Rows are points. The points of each table are mixes of a few directions, plus a little noise. Count the directions of each table, and those that both share. Where both have some left over, give the other angles between the two spaces (their principal angles), to ten degrees, smallest first.

First, 6 rows:
[[ 70  43  15]
 [ -6  -3  -2]
 [  0   0   0]
 [-80 -49 -17]
 [-10  -7  -2]
 [ 26  16   5]]
Second (7 x 3):
[[-24 -14  -5]
 [-36 -22  -8]
 [ -6  -4  -1]
 [ 69  44  15]
 [-46 -28  -8]
 [ 68  42  13]
 [-28 -18  -6]]
Directions: first 1, second 1, shared 1

First, 5 rows:
[[ -4  -6 -16 -57]
 [  0  -1  -1  -5]
 [ -8  -8 -22 -68]
 [  8   9  24  86]
 [  4   5  12  45]]
Second, 7 rows:
[[ 86  61 -19  17]
 [-12  43 -28   7]
 [-61 -18  16 -18]
 [ -7 -35   0   5]
 [ -2 -61  30  -8]
 [ 22  -7 -14  12]
 [-26  17  13 -16]]
Directions: first 1, second 3, shared 0; angles 70

First, 9 rows:
[[ -9  -6  -3  -4   4 -10]
 [-10  16  27 -16   3  -8]
 [ -7 -76 -95  34   6 -18]
 [-13  -7  -2  -7   5 -14]
 [  5  18  21  -6  -3   9]
 [ 53  27   1  31 -20  59]
 [ -5  15  23 -13   1  -3]
 [ -1  -9 -12   4   1  -2]
 [-14  21  37 -22   4 -12]]
Second (6 x 6):
[[ 41 -25  20  34   5 -45]
 [ 31 -27 -22 -34  40  11]
 [-21  36 -26  -6 -39  -6]
 [-24  -7  38  10  -2  22]
 [-30  37 -10  17  -9   1]
 [  3 -13   0 -22   7  18]]
Directions: first 2, second 4, shared 0; angles 60, 90

First (10 x 8):
[[  9 -17   5  -2   9 -20  49  -1]
 [ 38  17  77  64  19 -92  38 -14]
 [-20  13   2  -5 -16 -16 -38  13]
 [ 25 -13 -48   0 -55  28 -73  40]
 [-23 -17 -22 -30  -2 -14  22  18]
 [ -4   4 -42   0  31  24  -9  10]
 [-34   1 -33 -31  -1  23 -22  12]
 [-11  26  33  16  63  18  37 -49]
 [ 19  -5  57  10 -10   1  37 -39]
 [  0 -10 -29 -21 -39  49 -42   9]]
Second (10 x 8):
[[ 18  20  27 -23  18  -6   5  38]
 [-11  -9 -61  20 -54  62   2 -68]
 [ 26  33 -20 -26 -32  71  10  -4]
 [-28 -30 -43  35 -30  11  -5 -59]
 [-15 -16 -43  22 -35  30  -1 -54]
 [ 26  30  10 -29  -2  30   8  26]
 [  1   1   7  -2   6  -8   0   8]
 [ -2  -5  46  -4  48 -65  -6  46]
 [-12 -17  38   8  42 -70  -8  31]
 [ -3  -6  37  -1  38 -53  -4  35]]
Directions: first 5, second 2, shared 0; angles 30, 90

First, 9 rows:
[[  9  31  -7 -13   9  12   6  12 -31]
 [-34 -50  15 -13 -26 -28 -14 -44  69]
 [-57 -34  21 -65 -34 -33 -12 -67  85]
 [ 16 -44  -1  63  -1  -6  -5  17   7]
 [ 25   2  -6  39  13  11   3  29 -30]
 [ 22 -14  -4  47   7   5   2  24 -17]
 [  2  33  -4 -23   6   8   5   6 -21]
 [ 19 -17  -4  42   4   3  -2  20  -7]
 [ -4  94 -10 -78  19  25  17   7 -55]]
Second:
[[  0 -48  36  75 -31 -17  19  27  45]
 [  6 -16  23  17  18  12 -53 -37 -18]
 [ 17 -68 -34  39  10  -9 -33 -18  14]
 [-22  50  45  -7 -41  -5  74  55  21]
 [ -9  10  -5   1 -31 -17  68  49  31]
 [-10  54  40 -35  16  25 -31 -31 -44]
 [  9   8 -65 -46  19  -3   5  -3  -8]
 [  7 -10  -6   1  15   4 -30 -23 -13]
 [  4  18 -31 -44  23   9 -19 -22 -26]]
Directions: first 2, second 3, shared 1; angles 90

First (11 x 11):
[[ -5   1  -1  28  -6   9  -5  13 -18 -18  17]
 [  1  -7 -10 -43  -4 -15 -17 -30  28  54   2]
 [-51 -36   8   3  35  27  -1  13 -30 -23  53]
 [ 11   2 -19  28 -20  11  13  29 -36 -34  44]
 [ 28  23  -1  24 -22  -8   2   6   7  -9 -35]
 [ -4  -5 -17  -5 -15  -5 -21  -7   2  28  28]
 [ 46  14  39 -51  42  -3  95   7   7 -74 -89]
 [  7  19  10  18 -10 -11 -25 -16  29  28 -49]
 [ 22  13  -6  14 -18  -6   9  10  -7 -14  -4]
 [-25 -28  -7 -39  19   6   8  -5 -11   9  47]
 [-29  -3   3  22  -3  -5 -56 -25  27  52 -13]]
Second, 9 rows:
[[-41   1   6  34   5  11 -57  -7  -3  22   5]
 [ 26  -4  -6  40 -32 -10  13   9  19   7  -8]
 [ 25   1  -6 -23 -13 -15  16 -10  20  19 -14]
 [-30 -43  15 -11  21  -2   6 -21  36  38  -4]
 [ 31  40 -32 -27 -26  -3  -9  11 -40 -15  33]
 [  4  52  14 -47  22   0 -29 -19  -9  -6 -52]
 [ -7 -38  -9 -43   3 -12  14 -21  30  47  22]
 [-21  22  32  44  35  34   6  33 -49 -89 -21]
 [ 11 -32 -12  28 -17   2  42  26  -6 -22  39]]
Directions: first 4, second 5, shared 4
